Each row of a before or after table is a point. One or more steps were done to the points. Then noise was added and the rows were shuffled. The steps act on columns, c1 being the first. Name the steps. A step turns or swaps two columns, mirrors them in a line or flattens them onto one, adds a multiple of one to another, or multiplies or shifts one. Angles are multiples of 10 degrees, from the lower column toward the higher: turns from -170 to 170, lines from 10 to 170 but not 90. Use the fewest steps. Two steps may share a column if one is a turn and the other turns, adds or multiplies; they go together, in the order done. Otherwise the lowest column goes first.
In the rows, 128 means zero.

Before:
[[134  61]
 [179 125]
 [ 88 132]
 [101 127]
 [189 112]
 [121 152]
 [111 156]
 [186 124]
 [117 122]
 [ 90  98]
 [120 167]
 [141  98]
 [127 137]
 [100 110]]
After:
[[ 93 167]
 [135 127]
 [158 133]
 [109  65]
 [126 152]
 [ 98 112]
 [157 148]
 [169 136]
 [112  65]
 [108 160]
 [121 145]
 [141 166]
 [ 55 126]
 [132  80]]
Steps: turn c1 and c2 by -90 degrees

Before (10 x 6):
[[165 158 116 132 151 161]
 [171 159  77  73 124 142]
 [186 152 144 132 162  82]
 [113 136 121 105 115 154]
 [102 115  58 147 157 105]
 [ 93  95 123 108 127 160]
 [ 98 148 129 106 181  83]
 [165  97 147 110 138 126]
 [131  84 122 116 158 169]
 [153  92 156 147 143 130]]
After (10 x 6):
[[182 128 164 125  86 134]
 [109 119 158 105 130 127]
 [162 160 128 145 153  98]
 [170 109 144  72  98 181]
 [127 162 118 146 130 198]
 [216 147  81 138  89 119]
 [157 175 166 114 151 127]
 [ 92 145 159 101 153 126]
 [132 160  84 103  90 133]
 [178 145 124 108 158 115]]
Steps: add 0.7 times c5 to c1; turn c2 and c5 by -120 degrees; turn c3 and c6 by -100 degrees

Before, 12 rows:
[[105 121 129 145 154 155 119 152 110]
 [137 133 125 142 121  65 145 156 125]
 [ 70 160 129 100  94 157 113 128 120]
 [217 160 128 125 148 154 141  76 118]
 [ 66 145 151 124 159 144 138 128 147]
 [137 146 161 126 125 157  85  97 198]
 [ 66 128 131 144 159 158 124  74 104]
 [ 85 123 194 118 146 156 140 135 108]
 [ 74 167 152 142 137 125 104 158 117]
 [133 131 153 144 106 119 145 152  98]
 [ 62 125 133 117 150 156 123 155 109]
 [ 78 137 143  89 150 154  79 110 107]]
After:
[[ 77 110 146 162 149 123  64  72  92]
 [ 68 111 147 165 163 137 131 106 145]
 [ 64 110 134 223 162 113 135 110 104]
 [134 167 119 104 121 164 158 151 128]
 [ 73  96 131 156  91 139 112  91 119]
 [132 135 158 110 108 131 173 153 104]
 [ 83 113 199 141 144 106 160 109 118]
 [222  98 133 118 152 146 149 125 124]
 [105 115 129 126 150 110 121 143 106]
 [ 61 109 133 146 152 111 133 111 107]
 [ 77 111 148 141 135 159  95 138 108]
 [135 107 167 151 125 132  28 115 178]]
Steps: add 0.7 times c1 to c8; turn c4 and c8 by 70 degrees; turn c2 and c6 by 120 degrees; multiply c2 by 0.7; turn c7 and c9 by 20 degrees; multiply c7 by 1.6

Before, 10 rows:
[[101 124 109 121 100 115 126 120 155 116 119  94]
 [ 83 111 182 173  92  88 125 139 143 130  85 138]
 [ 98 117 109 107  92 139 185 100 111 163 154 140]
 [105 112 161 135 139  86 112 128 172 123 128 158]
 [125  95 168  96 123 109 124 160 171 119 142 144]
 [101 172 142 121 137 103 187 129 149 125 109 118]
 [134  96 177  96 140 132 111  89 112 138 120  98]
 [144 105 126 165 127 137 183 124 131 100 148  93]
 [125 144 113 120  95 120 166 151 107 152 117 157]
 [ 70 101 117 110 155 115 142 135 177 139  90 111]]
After:
[[153  85 140 170 140  81  91  66 180 107 105 117]
 [101 147 126 138 126 161  63  27 162  81 138  90]
 [181 112  93  89 183 226 103  98 175 109  87 139]
 [129 105 139 110 157 228 134 140 205 103 102 157]
 [113 138 118 149 163 220 148 195 205  96 121 143]
 [176 138 158 150 119 199 133 138 208 118  77 106]
 [111 145  91 187 110 128 100  51 144 140  96 141]
 [141 124 101 131 111 158 136 128 185 101  99  95]
 [132 152 140 142 179 184 161 141 144 114 135 100]
 [137 111  92 162 116 107 105 110 134 132 125 157]]
Steps: turn c1 and c11 by 100 degrees; turn c2 and c6 by -130 degrees; multiply c6 by 2.5; swap c3 and c5; turn c4 and c7 by -140 degrees; add 1.5 times c7 to c8; shift c9 by 30; shift c10 by -20
